Rows are points. Two turns around zero, p and q, are shown by what they do to some points. Where does a point land after both, in the order given? Backwards means that the second turn is done in reverse. Each puzzle has new turns, and all numbers are rounded.
In the rows, zero is written as 128.

Turn p:
[159 187 136] -> [169 178 144]
[111 102 150] -> [109 100 146]
[135  78 108] -> [125  84  97]
[120 149 102] -> [121 155 108]
[115 125 144] -> [116 123 145]
Turn q:
[147  74 123] -> [127  71 133]
[108 156 108] -> [118 157 103]
[120 144 135] -> [126 147 132]
[113  88 136] -> [100  98 142]
[153 178 137] -> [169 167 129]
Where do these land?
p, then q: [ 77 124 165] -> [ 83 147 169]
p, then q: [185 143 116] -> [184 114 112]
p, then q: [123 140 101] -> [129 143 102]
p, then q: [149 113 108] -> [138 106 106]
p, then q: [107 120 150] -> [107 130 151]

Turn p:
[166 119 105 132] -> [167 123 106 124]
[ 96 142 185 132] -> [ 94 132 184 141]
[137 107  90 149] -> [142 104  89 137]
[123 110 128  77] -> [117 133 128  75]
[ 97 172 152 129] -> [ 95 163 153 151]
[148 117 109 149] -> [152 112 109 140]
Turn q:
[117 102 118 103] -> [112 105 116 103]
[130 129 169 138] -> [143 132 167 125]
[121 167 144 140] -> [125 165 147 143]
[121 116  49 148] -> [103 104  65 168]
[169 131 151  95] -> [168 142 126  89]
[110 139  92 134] -> [101 133 103 148]
[128 113 173 138] -> [143 116 172 121]
Where do these land?
q, then p: [136 147  72 147] -> [128 124  79 167]
p, then q: [113 163 159 155] -> [129 139 172 161]
p, then q: [109 161 115 154] -> [114 136 132 173]
p, then q: [106  89 139  97] -> [102 111 133  82]
p, then q: [144 113 139  91] -> [135 140 124  86]
p, then q: [161  95 144 124] -> [162 110 126  97]

Turn p:
[108 154 152 119 163 145] -> [110 145 153 104 164 140]
[155 122 107 142 161 116] -> [157 120 108 138 161 115]
[134 163 117 125 157 131] -> [131 160 121 121 162 123]
[137  43 116 112 111 154] -> [140  57  94 112  94 158]
[112 140 132 137 152 108] -> [117 130 141 131 154 106]
[130 130 154 104  62 116] -> [129 141 152 122  57 126]
[135 140 138 165  92 122] -> [130 140 145 173 105 132]
[113 131 108 120 127 132] -> [110 132 110 123 128 124]
Turn q:
[112 102 114 137 108 111] -> [117  99 109 131 109 114]
[118 107 201  93 145 122] -> [124  93 189  93 163 126]
[147 111 109 117 104 117] -> [155 113 109 121 108 120]
[122 111 140 138 103 111] -> [124 101 137 133 108 113]
[143 117 122 139 171 144] -> [134 131 116 148 170 145]
[126 110 116 133 108 155] -> [128 113 115 132 108 157]
[140 225 136 144 169 137] -> [121 227 158 148 150 124]
[131 112 108 132 108 128] -> [135 114 107 132 108 130]
[113 158 106 119 135 127] -> [114 161 113 115 126 123]
Where do these land?
p, then q backwards: [137 137 150 127 105 126] -> [138 147 142 132 106 136]
p, then q: [139  88 142 140 155 106] -> [151  86 127 139 157 121]
p, then q: [136 150 118 139  93 120] -> [123 147 135 149  95 118]
q, then p: [122 105 149  80 164 135] -> [140 110 125  70 157 134]
p, then q: [137 127 112 148 162 164] -> [124 142 104 142 163 159]
p, then q: [127 142 129 149 144 101] -> [123 131 138 148 148 101]
p, then q: [ 80 132 150 129  59 125] -> [ 82 108 160 119  65 127]
q, then p: [145 144  74 113 141 148] -> [134 171  81 130 140 133]

Turn p:
[118 145 156  89 170 136  97 164 100] -> [118 137 157  73 173 112 119 156 108]
[154  89 140  81 110  84 103 140 112] -> [151  93 136  69  92  94 126 121 123]
[132 117 136 175 126 140 110 132 163] -> [130 109 118 165 131 143  84 138 137]
[146  90 147 144 100 167 179 142 126] -> [162 104 146 153 105 179 157 157 133]
[ 96  91 120 139  97 101 137 109 120] -> [ 99  93 124 135  89 136 142 100 122]
[143 161  84 146 175 141 162  96 146] -> [138 159  96 173 176 116 158 112 155]
[136 141 146 168 116 105 129  86 111] -> [132 132 153 168 116 118 116  83 113]
[ 97 163 126  89 146 121 124  96 138] -> [ 91 166 135 106 143 112 136 106 157]
[119 171 116 167 117 107 113 165 155] -> [106 152 103 163 118 103  91 160 106]
[138 111 109  83 122 178 126 148 110] -> [153 134 112  77 138 168 150 146 127]
Turn q:
[113 147 168 180 158  96  96 121  99] -> [126 125 168 179 143  93  94 119  85]
[124  87 128 114 126 114 125 123 109] -> [139  93 120 109 119 135 122 120 106]
[146 130 119 129 169 162 109 165 123] -> [157 126 121 150 170 145 125 167 139]
[156 150 142 104  84 137 141 162 111] -> [139 168 119  96  99 127 119 171 124]
[146 111 157 130 129 119 117 138 147] -> [144 110 146 124 119 112 108 138 147]
[146 127  71 140 147 126 127 124  77] -> [155 136  75 143 156 130 145 116  87]
[145  84 137  78 139 106  91 112 112] -> [156  88 127  78 147 136  90 110 114]
[152 158 118 147 103 123 124 140 186] -> [112 155 113 137 118  94 121 134 187]
[ 82 146 103 171 146 118 101 126 153] -> [ 77 117 120 181 154 117 122 113 136]
[109 129 178 102 123  93 171 127 148] -> [105 115 182  88 103 102 150 135 127]
[129 149 104 154  94 166 159 133 139] -> [118 166 104 153  96 144 157 136 149]
[ 89 119 110  87 118 176 175  64 133] -> [107 137 139  98 114 200 183  78 134]
Where do these land?
q, then p: [148  90 143 118 119 101 146 161 120] -> [152 100 120  98  91 114 141 145 117]
p, then q: [130 135 150 122 130  79  80  79 102] -> [122 123 158  98 131 118  89  63 104]
q, then p backwards: [ 97 129 132  79  97 151  82 110 120] -> [ 90 124 137 122 105 172  71 120 129]
p, then q backwards: [129 142 140  97 116 106 107  94 157] -> [148 142 141 122  95 113 118 103 167]
q, then p: [135  98  91 142 128 162 139 128 143] -> [147 123  90 158 126 154 141 134 149]
q, then p backwards: [122 139  91 168  92 172 139 166 141] -> [113 144  90 147  98 142 169 144 180]
q, then p: [157 155 146 114 162  84 123 125 122] -> [134 123 157 112 143  66 130 120 128]
q, then p: [158 159 159 118 146 109 148  88  97] -> [154 160 182 122 130  93 137 103 124]
p, then q: [ 73 139  72 162 123 162 175 145 138] -> [ 95 139  99 190 126 160 189 150 118]
p, then q backwards: [110 115 142 174 133 158 159 152 150] -> [ 94 119 131 155 148 170 117 166 129]
q, then p: [149 108 143 113 163 124 110 160 121] -> [159  94 128 108 148 108 119 152 124]

Turn p:
[118  92 120 123 147 142 132  87 108 105 131] -> [124  87 122 126 155 132 124  98  97 112 117]
[ 75  72 118 151 145 148 133 124 101 131 133] -> [ 93  72 107 154 156 130 134 141  90 131 141]
[124  54  69 140 141 145 129  99 161 181 129] -> [124  55  52 124 139 124 131 104 149 174 135]
[151 142 157 141  79 107 131 130 141 126 146] -> [142 139 163 144  85 113 119 118 152 122 148]
[149 154 136 138 104 130 134 159 116  97 113] -> [148 155 144 145 104 133 144 149 130  95 117]
[142 143 124 150 152 122 126 121 201 111  83] -> [124 143 119 148 142 143 118 118 194 137  69]
[134 139 113 105 141  86 144 152  94 143 134] -> [133 152 125  97 141  83 153 146 117 123 144]
[134 137 137 105 151 137 135 145 140 111 152] -> [130 141 141 109 153 152 132 130 142 111 145]
[141 152 139 164 147 146  69 152  96 110 110] -> [161 164 118 167 140 144  91 165  95 119 113]
[102 114 135  47  31 124 127 120 101 160 136] -> [115  87 164  53  39 113 129 142  95 140 151]
[146 168 121 164 138 144 144 136 110 142 131] -> [138 174 111 158 125 135 152 118 115 135 137]
[111 165 138 125 140 110 119  99 198 101 144] -> [ 88 155 144 121 136 144  87  93 182 118 112]
[136 133 158 111 148 124 141 141  97 146 121] -> [143 141 156 118 149 120 150 142 105 147 134]
Turn q:
[129  87 144 118 159  79 175 115 153 123 156] -> [124  83 156 113 182  94 165 127 142 117 108]
[144 105 157 119 109 135 117 131 159 146 175] -> [145  95 169 114 127 124 116 135 159 153 154]
[131 125  85 154 103 127  95 115  96 147 112] -> [133 132  76 157 101 118  99 102 135 135 128]
[162 174 126 151 116 126  94 156 111 152  92] -> [167 179 119 167 111 127  95 134 104 146 124]
[161 149  96 150 113 165 136 146  90 120 120] -> [157 139  94 158  94 149 146 121  98 129 153]
[ 94 102 149 151 172 141 144 118 167 105 111] -> [ 85 117 158 139 147 164 154 136 149 113  88]
[123 137 125 105 134 143 152  99 159 138 103] -> [120 146 128  93 141 149 149 112 134 151 105]
[123 143 105 127  76 123 116 169 121 121 114] -> [137 159 103 132  83 101 127 158 134 133 143]
[110 164 127 144 100 140 127 146  77 162 130] -> [110 156 116 153 101 108 112 113  90 149 167]
[131 139  96 109 136 152  97 167  91 151 106] -> [130 143  77 142 123 144  98 160  96 149 145]
[120  83 182  98 148 102 147  82 136  81 142] -> [113  72 174  76 144 121 136 118 127  84  91]
[108 128 144 109 170 103 137  92 176  89 176] -> [115 114 168  90 183 137 141 120 168  78 131]
Where do these land?
q, then p: [100  90 146 168 113 165 142 183 152 146 144] -> [ 94 107 142 177 108 132 148 158 154 162 176]
p, then q: [131 111 148  96 130  82 155 146  85  92 110] -> [136 115 160 114 142  95 147 161  85  91  97]
p, then q: [159 128 126 165 101 101  91 109 163 104 144] -> [163 140 138 139 108 132  97 115 187 105 108]
q, then p: [160 126 143  87 147 167 169  96 105  96  85] -> [156 104 136  93 118 150 182 122  65 122 100]
q, then p backwards: [151 148 121 148 115 152  92 149  86 138 104] -> [138 148 123 167 102 157  83 123 105 140 132]
p, then q backwards: [147 101 101 127 155 141 113 122 154 142 158] -> [144 119  84 110 140 136 108 106 131 146 156]
q, then p: [ 82 164 160 139 187  90  99 114 160 128 110] -> [ 95 174 153 146 176 158  90 151 119 131  79]
q, then p backwards: [125 149  90 145 110 136 156 121 154 148 132] -> [149 150 116 144 140 127 166 132 148 160 138]
p, then q backwards: [122  82 106 148 146 111 129 107  93 163 150] -> [137 110 105 117 131 107 150 132  79 168 158]
q, then p: [ 84 166 174 151 104 113 104 137 141 151 131] -> [ 95 168 171 144 113 121  78 139 127 147 136]
p, then q: [115  98 119  90  98 150 116 151 123 114 105] -> [129 100 114 112  92 127 138 177 116 142 123]
q, then p backwards: [155 145 129 102 125  92 152 107 152 148 133] -> [166 128 133 101 164  99 139 114 121 143 122]
p, then q: [133 156 102  96 133 164 146 122  95  93 158] -> [128 123 111  87 112 157 149 112  92  89 156]

Turn p:
[ 79  89 147 120 127 168 153 154 163  95 127 105 113 143] -> [128 126 204 104 151 148 148 152 155  96 110 124 123 137]
[153 151 105 141  89  89 143 140 114 166 133 114 139  91] -> [104 160  81 151  98 101 132 141 122 138 132  93 110 100]
[166  85 102 113 121 168 103 119 122 174  92 168 156 125] -> [177  90 123 184 110 136  97 155 141 173 107 139 135 108]
[162 121 116 110 179 108 158 132 103 161 105 122  98 133] -> [149 106 120 139 157 137 138 117  81 160 156 103  91 105]
[164 163 136 129 108  91 114 140 109 126  92 175  97  88] -> [129 142 108 153  91  92  84 110  82 112 149 151  93 109]
[101 109 167 130 146 172 172 169 145  85 107 165 165 138] -> [141 143 204 129 139 139 162 164 110 115 114 189 151 118]
[134 117 129 134 164  99 113 101 136 153 157 125 165 107] -> [ 98 101  93 145 148 122 140 128 143 148 159 131 162 115]
[155 153 116 132 176 102 108 164 130  83  90 134  98  94] -> [130 146 116 137 170 113  92 138  89 105 172 165  79 142]
[112 166  97 155 149 178 101 122 102 108 160 101 113 136] -> [125 172 107 102 145 191 109 110 150 141 128 134 127 168]
[110  86 132 120 101  97 140 149 158 136 159 157  95 160] -> [132  96 172 129  85 102 162 124 146 114 153 103 116 154]
[147 105 147 131 117  91 104  92  75 113 137  95 126 171] -> [143 103  94 121 132 131 124 104  91 102 119  77 173 161]
[120 171 100 167 103 117 132 118 156 150 100 144 138 143] -> [105 151 115 145 113  92 136 109 136 162  86 146 103 147]
[156 141 139 113 117 176 126  93 151 104 160 106 139 114] -> [160 152 114 107 147 136 121 110 180 110 121 137 158 100]
[ 96 123 136 133 119  99 160  87 103 120 117 137 161 103] -> [ 88 108 104 141 118 138 160 124 105 101  98 143 144 100]
[ 89 151 108  78 133 126  92 158 121 110 154 101 121 163] -> [129 118 120  47 122 141 119 159 135 131 139 121 118 171]
[103 118 170 142  99 167 129 109 158 164 160  99 124 139] -> [109 136 171 112 122 132 125 103 180 141 106  92 166 112]
Turn q:
[133 163 161 135 143 148 140 134 150 160 150 117 112 113] -> [112 161 133 133 128 134 116 147 137  98 163 118 103  98]
[103 104 108  99 102 126  79 160 117  51 170 135  62  67] -> [156  11  99 158 112 144 112 161 120  73 110 160 126 122]
[109  91 120 116 132 132  92 105 112  86 157  79 147 100] -> [126  61 152 104 124 137 127 127 153  92 103  96 144 154]
[129 154 147 116 179 124 135 119 139 124 110 162 137 153] -> [ 95 146 131 116 143 103  96 104 137 156 138 157 115 110]
[162 161 152 172 126 107 170 128 129 121 116 143 162 135] -> [127 186 133 124 133  77 129 143 130 135 141 139 171 121]
[148 110 136 161 143 129 146  97 112 162 128 157 110 138] -> [147 148 144 144 140 107 155  88 124 140 147 118 126  93]
[ 67  82  80 141 126 167 108 162 101  93 101  75 128 101] -> [ 99  73 139 147 170 181 159 135 102  92  75 121 146 178]
[107  63 143  77 106 143  85 176 109  90 146 138 124  55] -> [127  28 149 141 102 156 144 189 131 119  75 142 118 102]
[123 155 157 140  91 137 115 113 124 149 112 135 132 178] -> [137 180 145 147  87 138 107 101 120 137 126 132 128 143]
[141 162  98 158 132 136 128 107 157 168 128 160 170 154] -> [120 180 109 127 135 150 122 103 153 171 162 117 165 119]
[134 118 132 115 115 144 174 115 162 122 139 137 123 162] -> [133 142 136 126 118 119 153 127 146 142 170 157 107 157]
[168 150 124 122 145 132 136 139  99 141 135 125 128 167] -> [143 148 145 100 137 124 105 121  87 146 156 127 129 124]
[175 132 131 146 136 105 125 128 172 160  98 118 127 163] -> [168 189 122 118 160 123 112 127 150 155 126 123 109 133]
[157 163 113 104 119 119 161 111 123 160 116 134 140 126] -> [127 166  98  86 110 124 145 126 113 144 145 126 127 113]
[113 139 135 132 132  77 150 142 134 165 153 140 133 160] -> [121 148 108 152 118  93 114 135 118 167 155  92 110 136]
[ 79 101 111 112 121 123 105 112 107  96  92  93 114  76] -> [109  79 108 124 129 139 153 116 128  83  57 123 124 144]
Where do these land?
q, then p: [109 176 145 136 105 131 119  93  95 118 121 158 117 145] -> [113 128  84 137  87 126 118 108 135 103  90 147 150 137]
q, then p: [180 109  93 107 127 113 141 141 118 143 108 130 149 122] -> [154 119 115 121 129 130 134 154 107 166 143 115 109  81]
q, then p backwards: [104 150  89 128 160 119 132 162 154 129 145 122 163  91] -> [106 118 115 126 155 107  97 125 119 143 143  77 167  98]
p, then q backwards: [ 82 149 131 113 135 165  78 117 162 113  94  98 124 100] -> [130 148 148 102 184 137  86 141 165  89  99 109 146 122]
q, then p: [183 116 107 153 113 100 136 157 106 167 134 108 102 174] -> [162 164  83 124 145 135 115 110  88 162 163  85 142 118]
p, then q: [128  88 121  97 141 107 137 157  91 136 150 103 163 145] -> [119 116 158 110 146 140 150 182  89 140 142 108 131 153]
p, then q: [107 135 141 115 161 145  97 169 167  69 102 130 131 135] -> [118 105 150 141 127 103  66 133 124 172 133 166 102 102]
q, then p backwards: [146 149 134 126 177 161  75 135 193  95 111 116 115 119] -> [111 131 119 113 153 189  84 107 159  91 114 104 114  79]
p, then q: [112 162 170 111  97 151 159  93 125 162 149 159 102 124] -> [126 138 111 108  62 134 171 119 164  98 104 130 124 106]
q, then p: [101 128 150 149  98 120 139  74 125 182 152 172 161 127] -> [ 77 165 107 129 114 102 153 108 174 121  86  98 134  96]
q, then p: [121 125 175 144 103 143 121  98  89 150 162 160 118  78] -> [ 96 166 122 158 117 119 130 136 143  56 111 119 144  90]
q, then p: [150  94  72 125 130  81 136 123 125 142 125 138  79 165] -> [168 109  84 163 146 142 145  94 118 161 152  84 110 127]
p, then q: [120 142 140 139 188 128 144 128 141  96  98 101 126 128] -> [ 85 106 142 120 156 102 108  98 112 134 140 139 110  95]
q, then p: [143  83  86 135 127 155 154 154 109 111 145 106 154 140] -> [154 120 159 118 141 149 169 146 101 156 142 110 169 112]
p, then q backwards: [176 104 110 127 104  88 153 135 122 108 158  91 137 143] -> [137 122 107 166 101  89 163 114 130 152 150  92 112  99]
q, then p backwards: [ 86 139 184 144  80 141 127 113 127 128  94 156 104 112] -> [120 129 121 172  70 133 158 114 129 115 113 179 135  94]
